Each row of a before or after table is a point. One or more steps were done to the points. Then noise was added and the rows were shuffled. The steps act on columns, c1 being the first. Write out the steps. A step turns or swaps two columns, mirrors them in a line or flattens them onto one, adds a multiple of one to another, or multiplies or shifts one. Angles are multiples of 10 degrees, from the lower column toward the higher: turns from -170 to 170, lines from 10 to 170 but not 90. Use the fewest steps. Two steps may share a column if one is a turn and the other turns, adds or multiplies; they go together, in the order done. Otherwise the lowest column goes first.
In the rows, 128 means zero.

Before:
[[106  84 134]
 [120 143  37]
 [141 107 130]
 [ 98  98 118]
 [108 141 151]
 [155 127  59]
 [145  95 117]
 [148 167 115]
 [131 163 125]
 [139 138  90]
 [134 133  92]
 [113 148 106]
 [119 129 104]
 [ 71 106  98]]
After, 14 rows:
[[191 149 138]
 [147 172 115]
 [126  92 132]
 [165 114 211]
 [149 109 143]
 [114  90 147]
 [116 161 146]
 [126 128 202]
 [134 122 164]
 [116 149 130]
 [145 126 148]
 [129 120 167]
 [160 157 128]
 [138 116  98]]
Steps: turn c1 and c3 by 160 degrees; multiply c2 by -1

Before, 11 rows:
[[149 115 134 135]
 [126 130 123 141]
 [125 105 122 145]
 [148 118 123 146]
 [130 108 121 129]
 [141 119 122  68]
 [133 130 161 135]
 [127 106 144 131]
 [126 145 123 115]
 [137 110 159 132]
 [166 118 126 144]]
After, 11 rows:
[[127 134 102 152]
 [125 112 104 165]
 [146  86 106 163]
 [126 103  99 130]
 [163  66 103 157]
 [126 147 105 104]
 [134  99 139 133]
 [147  85 115 138]
 [135 122 138 139]
 [128 106 122 135]
 [142 100 102   7]]
Steps: add -1.5 times c1 to c2; shift c3 by -20; multiply c4 by 2

Before (13 x 6):
[[127 159 156 100 136 100]
 [ 95 163 149  96 119  99]
 [140 144 131  68 135 114]
 [132  81 161  97 118 131]
 [123  70 126 139 157 110]
 [146  91 102 152 123 110]
 [107 169 127 103 128 140]
 [148  63 128 108 112 104]
 [159  78 135 145 141 105]
 [165  79 173 112 153 153]
 [147  90 147 128 139 129]
 [129 183 134 131 122 129]
 [115 172 144 109 103 105]]
After:
[[130 138 195  94 118 131]
 [147 128 187 123 139 130]
 [129 166  97  98 139 102]
 [115 164  79 110  99 102]
 [111 147  79 103 127 138]
 [ 94 167  91  99 119 103]
 [128 159  64 132 120 129]
 [122 101 198 136 159 107]
 [147  96 207 103 109 106]
 [149  90 164 154 127 105]
 [143 136 106  66 133 111]
 [166 146 204 111 156 152]
 [160 115 192 145 145 103]]
Steps: multiply c2 by 1.3; turn c2 and c3 by -70 degrees

Before, 9 rows:
[[130 173 116 127 112 175  91 149]
 [161 158 136 124 110 144 145  87]
 [130 106 119 160 162 147  97 151]
 [109 143 129 114 185 124 114  86]
 [ 88 176 147 127 144  90 123 101]
 [112 126 142 120 141 131 134 143]
 [139 174  99 112 102 136 123  98]
 [155 120 156 100 131 115 125  93]
 [116 137 148 124  86 139 130 108]]
After (9 x 8):
[[ 80 178 149 123 145 223 106 144]
 [162 108 123 212 161  92 159 148]
 [ 83 117 156  59 131 131  94 142]
 [138 176 102  87 101 109 100 144]
 [144 127 143 110 139 135 141 112]
 [217 174 112 126 111  54 160 157]
 [130 139 131  96 187 155  95 158]
 [154 134 148 119  87 123 110 133]
 [136 157 138 119 110  76  83 125]]
Steps: multiply c6 by 2.5; turn c1 and c6 by -130 degrees; multiply c4 by 2.5; turn c7 and c8 by -110 degrees

Before:
[[137 129 173 155 127 143 161 124 128]
 [ 97 199 159 127  90 121 124  74 114]
 [177 137 105 191 115 205 154 128 112]
 [133 110 139 122 135 132 138  95 144]
 [ 90 165 187 135 125  99  71  85 126]
 [116  98 124 160 116 125 150 139 134]
 [133  69 138 151 133 124 162 108  91]
 [134 161 176 113  94  98  87 114 120]
 [136 134 157 140 147  53 114 109 130]]
After:
[[ 66 104 119 123 141 155 109  86 127]
 [144  74 128 109 185 177 131 108 132]
 [ 79 139 133 144 106 160 141  77 115]
 [136  51 138 131 130 121 140  96 147]
 [137 100 121 152 129 168 117 114 120]
 [208  81 131  74  51  92 138 129 109]
 [108  39 137 103 111 146 143 140 138]
 [140  69 152 102 111 123 173 124 127]
 [135  12 148 103 127 131 156 108  91]]
Steps: multiply c1 by 1.6; shift c2 by -60; flatten c3 and c7 onto the line at 60 degrees; turn c4 and c5 by 160 degrees; turn c5 and c6 by 140 degrees

Before (12 x 11):
[[128 108 190 154  84 102 136 128 113 201 160]
 [111  99 125 115 118 107 120 157 153 107 109]
 [128 166  99 139  85 105 128 165  73 117 163]
 [128 161 118 122 105 242 142 104 111 158 136]
 [111 124  92 126 118 111  95  97 142 112 152]
 [187 122  91 150  92 114 125 135 113 148 149]
 [120 159 150 160  88 131 134 103 132 104 133]
 [133 128 125  89 156 123 140 105 157 118 142]
 [116 175  94 149  98 103  80 139 150 177 157]
 [115 124  92 126  90 114 147  92 155 119  91]
 [116 146  96 139  92 157 145 113 155 128 166]
 [128 106  90 118 220 128 133 128 143 136 153]]
After, 12 rows:
[[ 95 133 141 119 106  80 137  55 205 170 128]
 [ 92 134 176 140  84 153 128  90  74 112 111]
 [149 129 176 120 222 126 133 138 135 137 125]
 [ 97 125 111 162  90 105 132 134 134  96 115]
 [148 122  85 155  82 133 137 137 100 225  68]
 [110 118 172 142  94 116 144 135 163 124 112]
 [132 135 131  88 161 117 140 156 146 113 119]
 [156 107 122 115 120 170 125 143 128 101 146]
 [128 114 140 122  92 106 149 174 136 121 176]
 [ 83 126 174 148 100 148  80 156 122 191 125]
 [129 109 165 131 116 106  96 159 123 107 125]
 [141 180 173 147  94 136 125 128 101 154 129]]
Steps: turn c1 and c2 by 80 degrees; turn c3 and c11 by -150 degrees; turn c6 and c9 by 50 degrees; turn c6 and c8 by -110 degrees; multiply c10 by 1.3

Before:
[[137 133 136 158  92 122 105 152  90 112 114 165]
 [112  91  84 103 124 130  97 117 130 185  97  74]
 [110 126 101 153 102 158 137 116  89 106 175 139]
 [136 108 135 145 135 130  82 150 125 125 171 166]
 [164  92 100  66 116 185 156 163 148 160 107  99]
 [150 128 190 169 139 121  99 102  55 123 160 143]
 [152 118 146 100  81 142 159 111 155 150 142 170]
 [160 133 162 197 112 123 112 112 125  81 157 136]
 [100  79 125  84 120 113 131 135 115 114 126  93]
 [ 92  84 113 117 108 139 161 171 133 187 129  76]
 [ 81 107 118 108 147 171 156 133 146 138 100 121]
 [178 175 150 160 144  80 124 121  95 111 168 164]]
After (12 x 12):
[[113 121 103  99  98 147 106 127 188 130 139 140]
 [149 140 162  78  79 133 142 129 155 172 114 138]
 [144 150 190 105 129 134 145 126 194 168 175 140]
 [136 179 135 123 127 133 132 129 167 146 108 166]
 [118 172  83 135 179 116 115 130 101  92 141  71]
 [103 121 112 110 175 101  81 127 127  93 124  76]
 [165 108 150 117 119 117 196 127 181 164 139 163]
 [ 96 112 120 151 142 141  76 127  96 129 129 121]
 [154 126  99 161 154 143  57 130  98  73 120 101]
 [146 106 146 117 135 123  98 129 122  69  95 167]
 [111 150 126 160 115  90 105 129 132  99 144  94]
 [136 143 136  87 102 134 143 129 134 126 168 165]]
Steps: multiply c1 by 0.7; turn c2 and c7 by 120 degrees; turn c6 and c7 by -40 degrees; turn c5 and c10 by -70 degrees; turn c4 and c10 by 140 degrees; multiply c8 by 0; turn c9 and c11 by -120 degrees

Before (8 x 14):
[[102 142 128 114 124 151 173 113 103 118 111 128 110 144]
 [129 120 138 124  96 142 147 107  94 103 135 111 109 154]
 [126 120 120  93 108 158 134 162 160 118 106  55 100  67]
 [164  76  84  98 118 171 104  79 180 135 161 175  87 139]
 [137 109 147  96 101 151 107 138 178 157  71  83 103  88]
 [141  81  78  97 112 174 127  61 171 105 142 145  96 187]
 [123 137 114 108  82 110 158 106 139 143 131 143 111 170]
 [126 133 132 131 137 110 146 116 138 120 128 127 128 185]]
After (8 x 14):
[[111  82  94  96 108 183 177 200 146 159 113 132 106 123]
 [100 119 145  97 158 157  98 146  60 122  95  89 113  91]
 [155 114 135 124  95 147 103 108 161 141 117 134 116 109]
 [134 133 127 129  73 108 116 140 127 131 116 144 120 153]
 [143  75  80 102  66 177 144 194 151 148  91 134 112 135]
 [140 109 119  91 177 164  62 134  80 129 139  91 115  88]
 [150 145 127 113 111 159 102 109 144 105 108 167 116 124]
 [116 140 117 113  69 117 130 151 139 115 115 158 108 103]]
Steps: add 0.3 times c10 to c2; turn c1 and c10 by 110 degrees; turn c5 and c14 by 70 degrees; turn c6 and c13 by 20 degrees; mirror c7 and c12 in the line at 60 degrees; turn c8 and c11 by 50 degrees; turn c8 and c9 by -120 degrees

Before, 11 rows:
[[117  95 132  88 161 124  99 104 135 152 161 138 128 116 128 124 162 134]
 [104 146 151 119 120 159 154 104 140 130 160 134 141 128 122 144  96  90]
 [147 179 174 135 126 152 123 130 153  58 152 100 136 111 132  98  97 120]
 [161 133 183 111 112 188 167 102 136  82 130 136 154 123 118 175 117 136]
 [ 83  73 103 198 132 116  97 115 157 145 124 123  96  97 177 170  97 128]
 [ 72  95  75 145 163 167  73 137 110 155 134 123 104 122 140 135 156 132]
 [116 121 115 174 185  97 109 111  83 137 168 122 102 171 161 129 188 140]
 [194 162 121 140 116 164 136 131 133 109 126 144 112 128  85 143  95 120]
 [102 144 128 160 122 134 115 143 131 153 137 136 160 137  84 109  99 145]
 [133 182 128 115 118 112  95 157  95 131 176  83 124  98 158 142 117 166]
 [160 137 100 152  71  89 179  97 125 113 116  56 136 164 177 184 144 133]]
After:
[[156 128 130  92 105 125 103 104 131 136 119 115 153 118 108 132 164 139]
 [160 143  72 149 112 162  75 138 112 158 174 129 153 125  94 126 156 136]
 [170 219 119 174 105 100 109 108  84 157 120 132 138 169  68 132 193 141]
 [158 126 148 121 129 161 156 101 137 115 134 126 133 127 136 118 102  93]
 [147  92 127 161 104 138 115 140 126 102 151 112 157 135 164 145 103 150]
 [109 107 182 113 131 187 162 102 138  95  92 133  84 126 145  85 116 142]
 [171 208 136 116 159 115  91 164  96 135 102 173 131  97 113 117 121 171]
 [ 91 102 120 144 106 162 130 132 139 141  69 112 107 129 173 107  91 121]
 [108 137  98 156 202  88 178  92 126 118 110 202 113 164 127  85 144 130]
 [136 181 171 138 129 147 123 130 152 105 103 147  64 110 124 165  92 119]
 [144 137 105 199 150 119 101 115 156 161 170 143 141 102  89  88  99 131]]
Steps: turn c1 and c11 by -120 degrees; turn c5 and c15 by -140 degrees; add -1.5 times c15 to c2; turn c10 and c13 by 80 degrees; turn c12 and c16 by -170 degrees

Before:
[[138 137  99 179 151 118 108 123 131 171 142 128 120  95  85 174 124 141
   95 147]
 [105 112 140 119 134  92 123 163  75 110 128 103  98 151 172 153 123 159
  172 116]
 [ 91 102  94 146 123 104 119 129 113 157  93 104 163  83 141 107 123 155
  135 126]
 [173 147 127 167  88 154 157 113 109 163 142 153  98  71 119 167 115  90
  118 130]
 [167 146 112 154  94 110  85 170 149 151 116 150 141 138 171  94 134 144
   83  97]
 [125  97 156 175 103 146  92 152 101 115  72 137 171 150 153  89 105 125
  136  76]
 [151 177 103 138 110 161 142 139 122 129 148 103 138  91 131 124 161 121
   85 136]
 [171 150 154 120 159 146 162 111  84 172  90 102 121 145  92 103 159 109
  110  92]
 [125 161 164 120 146 129 113 179  87 133  91 140  98 126  87 102 142 110
  143  57]]
After:
[[ 88 111  96 151  85 139  80 129 110 156  97 107 163 121 138 141 124 153
  152 130]
 [102 114 140  99 151 136  99 161 128 110 123 109  96 134 175 124 126 157
  205 116]
 [124 174 168 152 126 140 177 180 152 133  92 142  96 150  89 117 143 113
  164  55]
 [174 119 129  97  74 136 180 112 159 162 143 153  99  88 119 174 119  92
  122 133]
 [170 184 114 164 140 155 138 171 101 149 116 149 139  94 173 149 135 142
   92  94]
 [139 154 101  88  91 155 134 124 114 169 143 129 118 151  83 189 125 141
  105 146]
 [172 121 154 152 143 161 183 111 166 173  90 104 121 160  93 117 159 110
  138  92]
 [125 129 155 176 149 131  58 151 158 115  71 137 170 104 152 163 106 129
  143  75]
 [150 167 103 134  94 155 218 139 160 130 147 105 134 109 128 140 157 122
   92 135]]
Steps: multiply c2 by 2; turn c2 and c7 by 60 degrees; turn c4 and c16 by 80 degrees; swap c5 and c14; turn c6 and c9 by 120 degrees; turn c6 and c19 by 50 degrees

Before (13 x 24):
[[140 169 132  97 101 123 115 133 134 116 160 103 131  88 134 172 109 130
  120 125 127  89  95 103]
 [202 159 139 161 120 167 175 160 151  97  85 113 164 131  94 148  98 128
  140 135 130 133 151 122]
 [ 65 128 177 155 125 123 152 101 134 131  55 170 166 118 145 129 120 119
  160  84 181 147 159 126]
 [134 138  76 172 149 157 180 158 142 120  81 178 163 146 111 122  65 106
  133 124 144 140  83  65]
 [116 153 118 176  58 109 132  79 149 102 137 150 128 116  89 110 108  74
  131 173 101 115 168 117]
 [ 98 129  91 136 124  88 107  81  87  96 115 165  80 105 128 143 124 103
  161 153 111 140 107 112]
 [147 129 134 151 135 102 123 123 151 102  70 138  91 154  76 156 146 147
  177 136 171 136 108 161]
 [108 135 113  82 127 135 132  74 133 112 117 116 114 121 134 157 142 123
  111 151 134  99  73 107]
 [102 162  89 154 110 137 110 131 154  67  79 152 127 111 121 134 133 119
  130  99 141 132 134 194]
 [133  96 119 165 123 196 159 179 128 125 155 103 127 101 156 112 140 111
  153 114 154  63 182 130]
 [124 104 150 104 138 125 167 160 113 122 148 163 131  82 132  92 146 121
  131  94 171 127 119 134]
 [177 138 127 112 114  85 101 138 170 109  93 106 122 225 140 129  88 164
  155 116 158 129 144 142]
 [135 165 142 172 111  96 170 131 102 124 149 146 142 162 141 166 109 115
  184 104 107 125 133 155]]
After:
[[140 165 131  96  99 124 112 158 132 116 162 105 129  96 120 171 120 129
  153 125 127  90  98 158]
 [122 114 149 106 139 125 177 181 113 123 147 161 132 112 131  91 149 121
  132  96 169 125 127 108]
 [136 115 142 171 112  96 183 108 101 123 148 147 143 156 138 167 109 114
  167 104 108 119 170 171]
 [117 148 117 177  58 108 134  99 149 101 136 151 128  89  88 108  95  72
  106 175 101 131 148 149]
 [108 151 113  83 127 135 132  91 134 111 117 117 114  90 124 157 160 122
  153 151 133  98  86 128]
 [103  76  90 154 111 135 104 142 154  65  78 150 125 116 124 136 130 120
  125  99 139 135 134 180]
 [100 143  92 137 123  89 100 105  89  97 114 165  80  80 132 147 132 104
  166 152 110 139 139 124]
 [145  98 134 151 135 102 121 108 153 101  69 139  89 143  82 157 154 148
  169 136 169 153 158 140]
 [ 65 131 178 156 126 123 158 111 133 132  53 171 166 103 150 131 112 120
  128  85 183 140 169 130]
 [133 115 118 166 123 195 166 183 128 124 155 105 127 139 130 113 122 111
  103 112 155  57 181  98]
 [176 117 130 111 114  83  93  73 169 109  91 107 121 209 139 129  81 162
  141 114 158 125 150 142]
 [202 144 139 162 121 166 190 148 152  97  86 112 163 152 100 149  92 128
  127 136 129 144 143 155]
 [133 192  74 172 148 159 195 139 144 119  81 177 164 161 117 123  85 106
  179 123 143 145  91 116]]
Steps: turn c2 and c24 by 70 degrees; multiply c7 by 1.3; turn c8 and c14 by 40 degrees; turn c15 and c22 by -20 degrees; turn c17 and c23 by 20 degrees; turn c19 and c23 by 50 degrees

Before (13 x 32):
[[137 166  99 156 140  97 108 128  73  98 104 219 138 162 149 153 121  88
   82  78  93 157 127 134 169 145  71 116  96 107 134 138]
 [113 142  87 135 152 112 114 115  97 126 132 153 110 132 124 116 129 136
  101  75  84 117 145 123 181 170  60 177 112 132 130 176]
 [102 134 101 134 146  86  89 139 131  94 108 137 167 133 186 136 104 122
   55  94  81 130 114 119 201 110  44 145  75 106 116 124]
 [197 130 134 116 168 122 105 150 146 123 127 131 156 119 148 101  92 108
  138 124 160 152  80 141 107 126 121 106 182 165  69 104]
 [112  70 113 170 100 122 154 106 107 145 153 100 117 163 141 165 168 135
  128 121  74 144 149 139 125 118 137 145 114 113 142 174]
 [142 138 162  95 155 115 122 144 109 116 154 176 131 100 106  99  66 118
  125  73 104 119 101 135 110 123 138 100 147 154 122 111]
 [137 119 113 106 154 103 113 149 156 137 147 150 154 117 125 112 106 106
   97 140 109 130 116 150  95 157 119 117 187 134 151  99]
 [123 139 126 132 140 107  83 157  89 115 145 156 134 153 153  91  77 120
  115 137 121 114 112 121 129 126 143 111 194 170 119  88]
 [117  69 105 135 104 105 163 106  98 183 151 172  66 156 115 178 178 192
  126 104 125 151 156 139 106 101 136 176 141 101 115 140]
 [163 152 113 109 151 107  90 129 159 116 150 155 163 142 150 121 101 165
  133  57 132 112 131 141 134 168 176 114 204 152 102 118]
 [136  47  86 146  97 117 143 124 122 118  82 126 111 129 157 180 180 116
  150 133  70 101 189 141 150 119 119 202 120 118 186 133]
 [119 128 142 108 179 127 109 152 152  87 148 140 145 126 117 111  89 107
   97 113 147 148 146 105 155 156 132 126 135 151 114 109]
 [120 138 132 116 147 126 101 153 108  79 157 146 121  97  97  74  98 135
  124 107  92 135 133 139 112 158 154 104 184 110  67  94]]
After (13 x 32):
[[150 122 116 109 155 102 124 118 157 134 149 156 154 113 143 114 108 107
   94 136 114 131 147 137  90 158 119 109 186 137 153 101]
 [125 143  84 131 154 109  83 137  93 129 132 154 112 128 195 121 130 136
   98 117  83 114 122 109 181 169 186 159 113 131 129 177]
 [141 150 115 110 151 109 109 133 157 119 148 152 163 144  77 126 100 163
  134  98 131 112 136 164 136 166 193  90 202 153  99 117]
 [144 133 129 113 168 119 128 123 144 122 127 127 156 119 127 100  96 114
  136 141 156 152 156 195 111 131 138  90 182 167  70 103]
 [119 130  99 130 142  88  91 123 130  88 107 115 167 130 189 141 102 121
   57 179  79 129 145 102 198 105 204 112  74 106 116 126]
 [122 137 126 133 141 105 102 119  89 105 139 148 131 150 104  94  79 119
  118 146 120 114 172 122 129 127 127  84 198 169 115  84]
 [139 141 134 115 150 126 119  98 108  83 163 126 121  95 117  71 102 137
  118  85  89 140 129 123 113 160 125  90 185 112  67  95]
 [105 126 143 107 179 131 109  91 147  93 148 124 143 126 129 116  85 104
  100 106 146 149 103 122 150 158 132 118 135 146 120 112]
 [139  66 103 132 104 107 119 121  98 143 150 190  63 158 125 182 177 193
  126 106 123 150  70 119 110  99 139 181 138  99 117 141]
 [143  42  81 142 100 113  89 113 126 117  83 121 113 129 125 180 178 113
  152 155  70 100  99 134 153 119 140 191 121 121 186 134]
 [141  71 113 170  99 123 140 131 110 156 153 110 121 165 119 170 170 140
  127 132  73 146  85 117 121 114 135 161 112 105 142 173]
 [133 165  96 155 141  97 119 120  71  63 104 194 135 159 178 153 122  90
   82 134  95 162  98 136 167 147 186 110  92 110 134 133]
 [138 138 162  97 153 117 140 130 112  91 151 166 132  99 126  99  65 119
  125  77  98 121 172 144 109 117 163 103 144 151 119 113]]
Steps: swap c1 and c24; turn c7 and c28 by 40 degrees; add 1 times c22 to c23; turn c8 and c23 by 150 degrees; add 0.3 times c26 to c10; turn c10 and c12 by 30 degrees; turn c15 and c27 by 110 degrees; turn c20 and c27 by -60 degrees

Before, 14 rows:
[[142 131 177  92 109 136 141 135 183 166 153 109  79  87 108 133  91 112
  133 120 169 154 136 127 105 156 155 156 150 153 141 161 126 161 136  99
  151 120  74 153  94  96 144 146 112 137  85  89]
 [132 165 106 163 126 139 151 143 112 145 165 119  66  85 176 101  59 155
  155 136 102 135 146 102 103  82 172 156 116 141 126 133 185 123 100 115
  155 169 149 109  79 153 102  88 153 129 102 151]
 [150 166 124  98 126 140  91 109 130 147  86 152  65  94 107 175 141  82
  126 174 100 127 118 133  82 161 122 113 127 152  84 149 154 162 113 135
   91 135 131  92 131 169 145  83 142  99 106 117]
 [111  93 145 144 125 140 133 146 127 101 133  93 131 110 101  98  81 157
  156  89 181 125 132  96 153  89 159 171  99 116  93 150 118 103  74 144
  159  87 166 144 141 127 128 106 118  87 117 145]
 [146  94 172 124 159 158  73  83 163 119  95 112  78 167  82 129 144 137
   96 100 164 139 126 165 133 119 113 166 114  76 119 115 120  78 111 120
  124 164 135 105 139 150 159 150 126 159 134 175]
 [163 122 127 170 102  67 123  80  97  94  97  89 158 109 134  99 146 112
  119 117 178 119 127 171 163 139 132 134 166 103  92  77 154 158  71 150
   98  99  98 157 139 160 137 160  90 155 132 127]
 [156 100 122 102 174 129  88  66 139  95 115 159 131 174 164 167  95 154
  163  90 108 132 133 108 114 154  99  96  95  91  62  75 138  91  80 105
  103  88 165 163 135  92 108 151 163 107  89 171]
 [110 102 129  82 159  65  90  99 124  94 169 168  91 112 149 165  62 106
  137 172 162 115 149 108 107 122  99  94 174 113  87 122 147  86 127 165
   90 164  94 115 111 129  90 128 125 106 125 122]
 [161  91 123 150  95 120 154 152 138 121 171 103 156 161 141  88  99 122
  141  98 123  67 193 144 114 160 168 148 101 153 126 139 183 142  78 124
  150 148 126 143  98  96 122 167 142 147 134  92]
 [173  99 104  88 156 140  86  95 155  76  85 166  74 130 170 168 143 110
  120 124 184 100 153  93  79 147 165 125 135 111 141 145 118  85  87  90
  133  93 127 167 144  85 117 157 131 112  93 121]
 [165 121 166 103 139 109 151 113 105  98 161 168 110 138 161 173 124 121
  146 131  93 125 119 166 110  99 127 115 170 136  92  90 121 174  99 166
   97 108 163 126  83 149 159  80 127 113  85  94]
 [163 178 156 154 160 122 103 150 111  92 176 154 116  95 167  92 136  98
  157 168 175 102  99  98 155 159 160 145 125 164 136 100 161 127 134 146
  119 168 108 118 144 141 106  85 169 166  73 108]
 [114 158 149 115 105 138 114 125 151 114 134 179  74 147 141 140  86 121
   94 124  94 121 192 107 132 167  92 114  83 119 119 142 142 145  91 112
   81 125 122  92 133 132 115  90 134 128 130  88]
 [135 144 131  84 104 141 137 102 134 129  88  96 153 141 109 123 126  99
  119 138 169 152 190 123 122  88 133 144 148  79 138 153 129  80 153 112
  133 173 139 113 138 173 116 165 111  92 141 124]]
After:
[[164  94 123 150  94 117 157 152 145 121 119 167 157 162 141  82 101 119
  142  94 122  68 193 143 111 165 172  82  98 155 125 132 158 147 151 123
  176 147 130  80  92  97 116 170 143 108 163 151]
 [171  95 103  88 153 139  87  97 105  77  85 226  74 131 172 169 143 110
  120 127 189 103 157  91  77 147 170  90 132 115 139 146 122  85 124  96
  118  89 132 159 147  82 115 159 123 106 154 105]
 [141 132 178  86 100 142 140 135 124 168 111 169  78  85 111 132  98 109
  131 125 171 156 136 126 111 155 158 140 152 160 147 158 119 159 154  97
  131 120  76  95  93  99 137 153 112  77 181 112]
 [129 163 105 157 122 136 155 139 140 144 151 177  63  80 180  99  64 159
  160 134 104 137 144 102 102  82 175 102 113 140 120 132 154 120 159 121
  182 169 148  88  71 151 108  89 153 140 120  93]
 [143  99 174 129 154 157  65  83 145 118 143 171  79 165  82 120 138 133
   94 105 165 135 124 172 130 111 113 111 116  76 121 118 128  82 163 124
  120 171 137 163 141 149 156 145 130  79  86 113]
 [163 123 129 171 103  74 125  79 164  94  97 150 160 108 135 101 145 114
  117 116 177 124 128 165 165 145 133  78 170  96  90  79 150 158 132 152
  135 102  92 152 134 160 133 161  85 147 130 135]
 [155  97 120 101 175 130  82  67 102  95  91 216 131 170 161 176  98 155
  167  85 111 130 134 109 110 155 101  86  98  88  61  76 147  87  94 113
  128  90 160 137 133  95 106 151 160 127 110  74]
 [168 180 152 161 160 118  98 150 169  91 147 214 122  97 173  89 138  97
  155 171 171 101  94 102 156 159 163 130 118 169 136 101 146 131 146 137
  150 170 108  74 150 137 106  87 169 128 174  90]
 [112  99 137  80 163  63  88  94 108  95 142 233  88 109 146 165  64 102
  140 169 165 117 147 112 108 129  97 125 175 117  86 118 148  86  94 159
  137 166 102  86 114 133  89 136 119 142 138 127]
 [115  85 146 148 121 139 131 149  97 102 118 153 130 110 102  99  76 162
  157  86 182 124 136  90 151  94 164  74 101 111  89 150 108  97 173 137
  131  90 172 118 146 129 126 105 121 145 118 105]
 [114 159 151 112 100 138 117 124 114 116 163 242  69 142 133 134  88 122
   95 119  95 125 190 107 135 168  93  89  87 117 122 137 149 146 114 116
  120 129 119 130 132 128 108  91 131 111 163 149]
 [154 164 124  94 120 140  98 109 100 150 152 204  64  92 107 173 137  84
  129 172 103 130 113 132  78 161 116 115 127 151  80 146 159 160 109 133
  144 134 129 171 124 172 145  76 144 137 147 112]
 [174 125 163  96 136 110 148 117 125 101 126 221 110 139 163 175 124 123
  147 131  96 122 116 165 106 101 126 104 168 142  90  91 136 170 111 162
  112 109 161 102  85 154 162  78 128 148 177 109]
 [133 143 129  82 106 135 137 100  95 130 130 154 149 138 110 126 128  97
  119 140 171 154 188 124 124  85 129 152 139  81 140 153 129  84 148 115
  131 170 135 165 140 173 115 168 109 136 124 144]]
Steps: turn c9 and c46 by -110 degrees; mirror c11 and c40 in the line at 140 degrees; shift c12 by 60; swap c28 and c35; multiply c37 by 0.4; turn c33 and c37 by 50 degrees; turn c47 and c48 by 120 degrees
